Each wall is flat, endless, passes through zero and stands at right angles to its row. A trip goes straight from one point to another. List the walls that it crosses, first one first.

Walls:
(1): [2.2 1.0]
(2): [-0.1 -2.0]
(3): [3.9 3.0]
(4): [-1.6  2.2]
(5): [-1.7 -1.0]
(6): [-0.5  3.7]
(7): [-4.9 -3.3]
(8): [-1.3  1.0]
Trips:
[-2.8  5.0] to [3.0 3.6] -> 1, 8
[-0.3 -3.9] to [-2.3  1.6] -> 8, 4, 6, 2
[ 1.8 -1.4] to [ 1.4 -0.8] -> none
[0.6 4.9] to [ 0.9 -0.8] -> 8, 4, 6, 2
[4.0 1.4] to [0.0 3.2] -> 4, 8

Walls:
(1): [-0.3 -0.5 -2.9 -4.0  4.7 -1.0 -0.3 -2.0  3.5]
(2): [-1.1 -1.0 -1.8 -1.0  0.0 -3.0 -3.6  0.5 -2.0]
(3): [-1.8  1.3  0.1 -0.3  2.6  0.6 -0.6 -6.1  0.6]
(4): [-0.3  2.1 -0.8 -1.1  0.0  1.4  0.4 -3.0 -2.3]
(5): [-1.4 -1.1  3.9 -4.9 -0.4  3.4  2.4  4.0  0.6]
(6): [-2.2 -0.9  1.4  1.4  1.6 -1.2  0.6 -3.3  1.6]
(7): [-4.8  1.6 -2.2  5.8  3.2 -2.1  2.0  4.0 -3.0]
Trips:
[-0.3 -2.4  4.8 -0.8  3.7 -1.1 -2.3 -3.0 -1.4] to [ 2.2 -2.0  0.0  2.3 -0.4 -1.4  4.3  0.7 -2.8] -> 5, 1, 4, 7, 2, 3, 6
[ 0.6  2.7  0.1  3.3 -3.3 -0.4 -1.2  2.5  1.4] to [ 2.2  1.1 -0.6  1.1  0.0  1.3 -1.9 -3.9  2.1] -> 7, 3, 4, 6, 1
[-2.1  4.3 -1.1 -5.3 -6.7 -2.4  1.0 -0.1 -4.8] to [-0.5  2.8  4.4 -0.2 -3.6  2.0 -0.8 -3.0  5.2] -> 3, 2, 6
[-1.9 -1.0 -6.1 -0.7 -1.8  1.8  0.7 -4.5  0.3] to [-7.1 -4.6 -4.2  0.6 -2.2  3.3 -1.6 -2.5 -2.7] -> 7, 1
[ 2.6 -0.8  2.3  2.3  0.2 -0.7  1.2  0.7 -1.6] to [ 0.5  4.1  1.4  1.4 -7.0  1.3 -2.4 -1.4  3.0] -> 7, 4
[ 0.9 -0.7 -1.9  1.9  0.8 -1.4  3.3  2.8  1.6] to [-1.5  3.6  1.3  3.3  2.3 -1.1 -0.3 -0.7 -2.7] -> 1, 6, 3, 4, 2
